Every row gives one point. Each copy is the shape, with its points in the same order, stretched, turned, moved and blurred by noise. Is it also mirrored, or only turned?

Shape:
-46,-12,67
59,64,-13
-14,26,9
-2,-63,1
16,27,-9
24,-70,-23
-32,38,34
-56,-25,-11
Copy 1:
25,25,70
53,16,-78
21,22,-1
31,-49,19
36,-3,-39
44,-75,-11
15,35,22
-16,-19,24
Copy 1 is: only turned
Copy 2:
-47,66,-3
100,-39,9
24,12,-22
-68,-28,27
41,-20,-7
-61,-66,40
21,45,-32
-51,3,-40
Copy 2 is: only turned
Copy 3 (8 x 3):
8,-55,-47
31,85,22
-13,9,-6
6,-63,50
5,28,20
9,-50,81
-10,3,-46
-58,-48,8
Copy 3 is: mirrored

Shape, 8 rows:
-77,10,1,59
73,16,-21,66
26,-5,-4,35
-23,-34,36,3
-43,13,-45,-4
6,14,-10,-38
60,-7,-12,-66
-7,3,76,-19
Copy 1:
-48,79,12,-62
61,67,16,50
33,34,0,8
10,-13,-7,-48
-32,38,-57,-15
-1,-17,-49,23
40,-60,-62,52
-1,-49,28,-11
Copy 1 is: mirrored
Copy 2, 8 rows:
-52,-22,30,-67
21,-87,-71,4
14,-45,-26,5
29,-2,48,-1
-75,7,2,11
-7,35,-11,32
28,22,-30,99
64,40,21,-22
Copy 2 is: mirrored
Copy 3:
15,-14,-96,-14
61,67,0,63
32,23,-2,27
13,-33,-1,-27
-41,-2,-30,23
-39,20,30,1
-34,47,99,10
14,-5,16,-64
Copy 3 is: mirrored

Shape:
76,51,-13,-8
-17,-6,-23,-5
-57,-45,3,-7
-41,-84,14,-2
-24,-64,27,-26
-39,7,-28,-1
-18,-7,-7,9
-21,-60,39,20
100,33,-43,47
-25,-9,33,17
Copy 1, 10 rows:
-18,51,-30,83
-22,-16,-18,-19
-31,-25,10,-78
-58,-8,42,-72
-59,22,35,-54
-2,-26,-37,-40
-10,-14,-6,-23
-25,2,56,-48
-23,4,-17,118
7,9,23,-34
Copy 1 is: mirrored
Copy 2, 10 rows:
72,-4,-37,-105
0,28,-38,-26
-34,11,-16,34
-42,-14,-28,56
-31,-35,-17,13
-5,48,-28,-15
15,18,-25,-13
-8,-29,-12,39
103,26,-101,-82
19,-2,6,8
Copy 2 is: only turned

Shape:
2,3,-16,-10,-32,-12
-23,-3,58,16,-1,-9
21,27,-14,23,-4,-18
28,33,0,11,8,22
-38,34,-12,13,13,49
18,38,19,-121,-33,-3
-3,36,2,-2,-27,23
13,-52,12,-9,-15,60
19,-52,-17,5,-1,-12
Copy 1:
5,6,-25,19,-20,1
-42,-7,46,14,-26,-24
13,15,-7,-3,19,-39
26,1,35,-8,20,-18
43,-27,52,-53,-38,-29
16,116,-1,4,-48,54
39,15,18,1,-16,-20
13,-39,54,5,-7,49
-17,-30,-15,14,19,24
Copy 1 is: mirrored
Copy 2:
1,-3,-18,-17,-31,5
0,6,53,27,-21,13
29,17,-12,-8,4,-4
30,4,-10,3,27,32
-33,21,-21,27,33,59
-7,-11,-5,-101,-49,80
8,13,-21,3,-13,43
7,-69,13,47,-2,28
5,-45,11,11,-1,-31
Copy 2 is: only turned
Copy 3 (9 x 6):
13,15,-14,-31,1,25
-22,-17,35,-22,45,-30
9,46,-12,-14,34,14
25,42,21,14,29,7
-25,37,8,58,-1,6
51,47,49,-87,-65,-26
-1,33,21,-3,0,27
42,-56,26,27,16,26
37,-27,-28,-4,32,0
Copy 3 is: mirrored

Shape (12 x 8):
16,-5,-36,-79,38,-21,28,-15
-5,38,47,-57,19,-2,-13,-24
11,61,75,13,-20,-11,6,25
-30,-6,-24,43,-9,7,-41,83
-18,-75,44,3,-18,51,29,-1
-6,-46,-69,41,-15,15,65,62
-33,14,68,44,38,-15,34,5
-14,-63,90,11,73,-54,-10,14
-38,-9,42,0,-3,-62,7,-4
-11,9,17,57,27,2,3,14
20,8,41,-15,-26,20,-11,16
27,1,5,10,30,-66,-21,-12
Copy 1 (12 x 8):
24,31,-8,18,15,-55,32,-57
-13,19,19,4,0,12,-18,-75
6,33,46,-34,-15,64,-24,-6
-29,24,-64,-63,-45,33,13,23
-11,-80,19,-9,-32,7,22,-2
48,-4,-56,5,-41,2,78,58
-42,25,30,13,-10,75,46,5
-121,25,50,-38,-2,-2,53,-10
-40,38,21,8,-62,17,25,-24
-37,23,-12,12,6,54,27,23
1,-14,18,-38,-16,18,-35,-17
-45,71,3,14,1,-23,3,7
Copy 1 is: only turned
Copy 2 (12 x 8):
-43,-22,4,-75,59,-2,53,18
-29,-7,33,-15,32,35,-32,-49
-8,34,59,23,-36,68,-25,-26
15,40,-44,-27,-34,-53,-6,16
-63,-61,-35,37,-49,-40,-6,31
-8,1,-71,-20,-40,-44,93,108
-7,24,46,69,14,9,-23,26
-72,11,75,28,37,-86,-21,-15
-37,13,33,39,26,-32,28,-42
34,6,20,21,-6,-12,-19,16
-25,-17,17,-19,-49,29,-17,-15
16,-2,68,-28,35,-25,31,-45
Copy 2 is: only turned

Shape (13 x 8):
-14,-82,-23,15,12,-17,89,42
-30,-13,-58,13,-26,-20,50,16
-50,-70,-9,19,-32,-26,28,19
-21,-46,28,14,-37,6,47,-29
-4,-3,33,21,-66,26,59,42
5,-43,-31,26,-37,40,41,-22
-88,-33,-16,-8,3,29,73,31
11,13,-28,-82,10,13,-75,34
19,9,-28,-34,32,7,-39,-15
-27,-8,-2,25,27,0,18,29
16,22,-34,-63,57,-32,-24,-30
-49,-40,-35,44,1,-41,51,1
35,40,-15,-97,1,-14,-37,-25
Copy 1, 13 rows:
-55,-80,-20,-22,115,-10,12,11
-27,-48,-25,34,32,-29,10,-30
-62,-50,3,-37,60,-34,-19,-52
-39,-35,40,-8,39,25,31,-47
-71,-92,59,18,-8,15,3,-8
23,-78,12,8,46,15,23,-41
-84,-89,-61,2,47,33,1,-51
33,-7,-59,-36,-65,-18,-23,21
51,18,-35,-5,-12,6,-19,12
-49,-25,-23,-1,35,26,-40,-1
32,61,-64,0,5,1,19,25
-37,-19,-16,18,89,-22,-17,-39
37,47,-26,-18,-63,-13,43,22
Copy 1 is: only turned
Copy 2 (13 x 8):
-3,-34,38,22,-34,-102,79,78
-34,6,-19,23,-54,-61,23,52
-17,-66,5,15,-64,-52,29,48
-6,-37,14,28,-55,-23,63,-7
42,-8,7,17,-97,-43,47,18
-45,-1,43,24,-81,-25,32,9
-14,-18,-10,-27,-72,-38,97,56
-37,5,-13,-87,-28,-35,-82,-40
-41,18,6,-38,8,-21,-45,-24
2,1,4,-6,-10,-21,21,50
-49,26,-24,-37,42,-48,-29,-40
-30,-24,-14,39,-24,-50,44,65
-29,21,-27,-53,-9,-49,-48,-84
Copy 2 is: mirrored
Copy 3, 13 rows:
17,-71,-15,82,39,-22,-38,68
-22,-49,-11,40,-17,-5,-26,65
-3,-66,-57,0,29,-31,-25,64
-7,-74,-41,29,16,-23,25,10
3,-29,-54,72,-10,-16,52,42
1,-69,-20,42,-7,35,27,27
-51,-43,-18,38,74,-7,21,64
43,67,81,-65,10,8,-8,-9
20,19,61,-23,7,17,-26,-32
-2,-2,-15,36,32,-9,-37,14
6,20,99,-24,13,-17,-50,-51
-27,-71,-47,46,16,-22,-64,48
19,43,109,-39,-12,-26,9,-54
Copy 3 is: mirrored
Copy 4:
-37,-67,13,-3,50,-32,43,71
-60,-21,-6,11,0,-5,71,15
-54,-46,35,19,-19,-29,23,37
-44,-34,63,1,8,-10,18,-16
7,-10,65,-70,-6,-6,55,-1
-51,-64,26,1,-7,40,30,-25
-97,-17,60,-17,24,16,42,60
-1,32,-59,-12,-33,18,-73,9
-21,20,-49,44,-3,28,-50,-6
-14,5,14,13,10,22,4,34
-31,44,-75,65,34,2,-43,-20
-52,-44,18,49,-2,-13,63,29
-14,63,-70,3,8,-20,-41,-54
Copy 4 is: only turned

Shape, 12 rows:
-15,73,16,-40,24,60,-21,-18,-87
49,-55,-31,72,9,-22,-50,0,-67
0,50,-20,-50,15,-58,-9,71,-4
-18,65,93,36,-66,-34,-15,52,11
-7,-10,-89,-24,85,-12,-31,-19,-4
34,8,-58,22,26,33,-7,-14,29
61,12,2,-6,-40,33,21,6,-43
33,7,-63,33,0,29,91,-41,-21
7,-53,28,-33,79,0,-28,45,-3
58,-15,60,2,-23,-45,-22,-10,-23
-42,8,-13,13,-15,-15,-49,25,7
4,4,34,-70,-72,19,14,-20,-10
Copy 1, 12 rows:
-29,25,-16,50,36,1,20,-11,-103
-7,-52,-66,6,-46,-62,-9,-9,10
-46,-31,13,-33,62,-5,3,27,-11
-59,-25,-15,-46,-10,80,-89,-13,-23
2,-5,30,20,34,-121,22,17,-10
20,30,-16,15,16,-76,-31,25,-3
22,-5,-57,6,10,22,-5,9,-31
46,46,-31,14,-4,-20,16,-19,38
-3,-76,8,59,59,-45,-23,-8,-10
10,-69,-33,-42,-5,24,-35,-27,-40
-35,-21,21,-4,-18,-30,-34,32,-16
40,-24,17,-15,4,53,0,21,-71
Copy 1 is: mirrored
Copy 2 (12 x 9):
8,45,-57,45,4,11,5,-86,-29
65,-28,-53,-47,12,14,72,12,-5
-40,62,20,-58,21,-14,-23,-23,18
-53,29,-1,-36,-10,27,-64,17,-103
9,16,-19,5,-9,-28,39,2,81
14,-37,-20,-4,-35,17,1,-4,49
18,-34,-10,-20,-5,33,25,-67,-28
-46,-91,-39,-10,-33,31,74,-47,21
8,38,28,24,80,7,0,19,12
19,-20,5,-29,19,-29,0,-11,-54
-12,48,-3,-24,-35,11,-4,36,-17
-19,17,42,18,-44,-6,18,-48,-62
Copy 2 is: mirrored

Shape (14 x 9):
-3,-1,13,16,5,2,-12,20,7
-28,-69,7,52,58,27,-48,30,59
81,18,-14,-3,6,-46,64,1,24
27,42,2,-6,-82,-30,3,11,-32
-8,23,10,17,-43,-2,35,-16,-53
-6,-63,45,29,17,28,-54,44,53
17,21,-49,-35,-48,-7,47,-12,28
17,-85,35,29,4,23,-60,4,37
-15,26,-6,34,-7,-23,-35,11,-45
-38,6,53,9,9,25,-37,70,-21
7,-66,25,51,22,68,-22,43,10
64,3,-70,-9,-45,-17,22,30,-9
-33,-29,14,-12,-6,-47,20,38,-51
30,-52,13,-18,41,60,-67,-2,18
Copy 1:
9,6,10,-19,-1,17,9,-1,-5
14,-2,44,5,3,59,48,-73,-25
32,-27,17,-2,-57,-62,5,33,46
15,48,-17,-31,6,-35,-33,34,45
-20,43,-45,-13,-27,-10,-6,33,-1
30,9,31,-44,9,39,23,-79,-23
-36,-35,7,9,-25,-20,-8,8,82
27,20,-1,-26,20,-14,36,-102,-25
7,46,-8,14,28,8,-1,36,-12
19,17,19,-50,15,69,-27,16,-36
40,25,-9,-4,-22,61,7,-72,-24
29,3,12,49,-16,-34,-53,11,75
-15,15,32,-17,-17,-21,-59,46,-41
26,-44,-24,12,43,6,19,-84,-22
Copy 1 is: only turned
Copy 2 (14 x 9):
-14,-23,-11,14,6,-9,-7,18,-8
-32,-65,27,58,80,-86,-4,45,-35
48,-9,-43,-34,-82,-17,57,73,24
19,-25,-48,-39,-58,60,-48,-6,1
-21,-40,-50,2,-29,52,-11,-11,43
-32,-38,-4,37,86,-65,-51,55,-58
64,-39,-18,-34,-34,47,26,43,3
-26,-70,-39,10,93,-73,-46,38,-53
-23,-37,-9,2,-38,11,-12,-42,12
-72,14,-3,41,33,9,-49,22,-42
-54,-62,-39,82,70,-48,-28,57,-60
41,-68,-42,-32,-77,30,15,41,-45
-82,-37,0,-46,-14,22,-3,26,8
-17,-31,-57,17,99,-60,10,26,-86
Copy 2 is: mirrored
Copy 3, 14 rows:
-26,27,10,-18,5,3,14,17,17
-114,11,36,-18,40,17,-3,64,64
40,-14,-43,-6,-49,28,47,-33,62
68,29,-23,-22,-25,-58,19,-16,-10
60,18,3,12,32,-18,27,8,-30
-100,32,16,-45,-5,-20,15,79,45
42,-33,-38,-36,-29,10,-13,-37,-15
-93,-6,25,-21,-29,-35,28,73,57
29,52,30,25,33,-24,0,-1,9
-31,96,21,-24,3,-1,18,63,-15
-51,19,22,-14,17,14,20,101,41
66,-11,-36,-14,-50,-7,-11,-3,62
-4,51,-48,43,24,-21,15,23,5
-60,0,62,6,-64,25,-5,61,28
Copy 3 is: mirrored
Copy 4:
-16,19,27,-20,3,-5,8,1,12
62,79,99,-46,38,-31,67,73,16
-16,-56,-60,52,16,-9,63,-22,-29
-86,-73,-14,23,-57,18,-53,-36,-12
-52,-26,-15,-22,-21,27,-50,-55,-58
8,50,92,-24,28,-3,70,60,37
7,-54,-56,53,-21,48,-28,26,-22
19,6,97,-7,54,-7,51,55,14
-46,-9,36,-47,-26,-46,-54,-36,-3
-68,67,44,-82,-11,8,2,-6,50
-16,66,55,-31,54,-10,53,72,-25
-42,-84,-57,36,-18,-20,-18,56,-34
-35,-53,-1,-108,-19,22,-6,-24,-1
7,34,60,-8,104,-17,7,63,48
Copy 4 is: mirrored

Shape (15 x 11):
35,-7,82,-42,-12,98,-51,31,62,49,49
-10,-74,63,19,16,-5,8,32,30,-42,3
-37,-63,-23,28,-55,23,-2,-75,62,26,-21
-55,-9,-13,17,-61,3,-62,-31,-12,29,14
-10,-74,10,-25,-55,-10,50,-10,20,-18,-11
51,-34,14,21,-61,96,-13,-11,-4,-45,41
14,27,-25,-17,-24,7,-10,25,-46,53,49
8,1,27,-45,31,51,24,30,14,24,-36
6,-38,-25,20,-32,15,-26,-4,29,4,31
13,6,-22,-37,38,13,-41,36,-17,-39,1
-63,10,14,7,-9,1,31,27,-19,59,23
-30,-14,64,-6,18,6,34,-40,9,-23,26
6,-75,57,16,28,15,-25,-25,1,-19,-50
17,-2,57,-28,-18,47,39,46,23,-53,0
2,36,9,30,-58,-7,7,-65,37,17,4
Copy 1, 15 rows:
-34,29,16,-69,49,30,82,-35,121,64,-19
10,-22,37,7,17,-44,4,-18,-35,39,-25
-25,81,63,79,18,26,29,-25,34,84,-52
-4,77,22,1,-16,58,-10,-18,2,70,-56
29,63,26,71,-6,-50,-22,-55,-5,80,-41
49,-4,-3,14,36,56,35,-12,98,22,-54
13,46,-54,-32,-7,49,-4,-21,-13,39,8
-23,47,-21,-20,10,-33,-6,14,30,69,10
13,37,25,17,10,39,40,-20,9,35,-15
34,26,-4,-46,-23,3,-46,29,0,24,32
-25,63,-36,-20,16,1,-3,-17,-58,54,-31
-13,4,12,12,33,-9,-82,-27,21,27,-23
1,-34,40,24,8,-14,-26,11,-6,80,-11
7,27,-9,-11,-1,-48,-12,-17,64,29,-30
-64,49,16,47,-17,46,-23,-36,78,36,-24
Copy 1 is: mirrored
Copy 2, 15 rows:
6,16,109,28,4,-22,-14,-13,-39,-41,58
-50,-28,16,53,5,-21,16,80,-46,36,22
28,27,72,-9,18,2,13,79,52,23,13
3,30,69,-71,-19,-14,-22,-4,36,42,14
-11,4,28,52,-11,55,47,96,-28,49,15
7,23,92,69,25,-12,-33,-39,25,41,-4
2,42,-1,-4,-45,14,-31,-44,23,11,23
-7,40,-4,13,38,35,29,34,-48,-25,53
18,18,47,10,-14,-32,-34,20,27,16,-10
-15,20,-23,-18,4,-9,-25,-10,-27,-15,-24
-15,34,-7,-11,-28,-15,46,12,2,26,53
-40,-53,9,38,-4,24,56,22,5,3,22
-53,-17,28,10,60,25,-12,65,-44,8,54
-5,2,24,72,17,14,44,18,-64,29,7
54,-24,36,17,-1,4,14,7,39,35,13
Copy 2 is: only turned

Shape, 17 rows:
36,-25,8,-32,-32,-1,11,-51,16,-9,52
2,13,0,54,-23,32,53,52,-25,19,19
12,51,-42,14,9,22,-30,-7,-17,67,42
55,-7,-27,1,-28,-47,48,14,-27,47,-31
-22,-6,-29,-11,-18,-20,89,55,-43,13,7
-21,-3,8,7,43,-21,-3,25,-60,30,-8
-2,-57,27,-13,-2,-76,22,-15,0,60,-11
-18,7,36,-40,-2,-19,-13,10,-25,5,24
-7,21,-28,-25,-70,70,7,-44,0,74,49
-3,-81,20,-25,-42,-5,-3,-10,-79,-26,-3
-4,-4,-9,30,-50,-41,32,-25,-23,26,-9
-34,54,-27,0,23,47,-14,6,9,30,4
-37,-5,-12,13,11,44,-6,2,-39,-26,52
46,-15,-36,-32,10,-7,12,37,-36,-58,-59
-19,-20,-25,22,-40,2,11,47,-13,29,28
26,17,-4,-21,-74,-5,23,-14,4,-3,49
4,15,-32,19,8,-44,-38,-28,-25,18,1
Copy 1:
6,-10,-17,-15,15,8,-9,14,-42,-18,54
-59,-45,3,57,20,-36,-35,33,-15,30,-30
-5,10,23,-16,56,-51,-60,64,-33,-43,-54
-22,-32,40,53,-28,-80,23,-18,-30,-34,18
-89,-59,66,30,-15,-27,8,11,-16,25,-9
-10,31,69,31,-3,-5,6,18,31,13,-26
25,23,51,15,-48,-27,66,14,-9,31,42
0,16,61,-8,-16,16,-35,13,20,29,10
-41,16,5,-31,13,-35,-89,74,-101,-13,-7
-51,49,38,39,-47,16,-1,3,14,7,77
-26,16,38,39,14,-60,3,-11,-39,14,28
-15,33,21,-30,33,-19,-45,16,-15,-4,-78
-55,16,13,-3,54,31,-41,48,3,9,-14
-35,5,10,34,-28,-13,25,-80,48,-61,12
-68,-11,20,16,-1,-58,-24,52,-2,28,3
-31,-32,-1,-14,27,-40,-57,9,-52,-5,39
11,40,41,2,50,-47,-4,3,8,-31,6
Copy 1 is: mirrored
Copy 2 (17 x 11):
-15,-23,20,7,-2,-34,15,14,35,37,62
-4,33,-71,-4,18,0,6,-108,-58,15,21
-23,52,-2,-46,87,34,35,-15,-10,-3,35
42,82,-50,93,26,-31,44,-26,-61,42,-1
54,4,-72,51,29,-57,16,-60,-80,3,12
-8,19,28,52,4,-5,7,-13,-67,-49,-20
-22,40,11,78,-50,-47,61,51,-56,8,-31
-47,-7,20,14,13,-54,-31,5,-25,-27,-6
3,2,-6,-98,69,-5,23,-15,-3,72,38
61,-13,43,44,-72,-41,-37,3,-55,18,26
40,66,-31,13,-39,-43,41,-29,-23,16,-6
-21,-10,-31,-38,85,30,-5,-14,-10,-24,-12
10,-46,11,-36,5,14,-23,-39,-13,-31,49
69,-10,-46,121,36,-7,-59,-1,-26,-1,25
-1,25,-63,-22,14,-6,4,-27,-64,12,49
0,29,-30,-25,25,-63,-3,-38,16,32,54
15,62,11,12,5,10,36,24,3,-35,13
Copy 2 is: mirrored
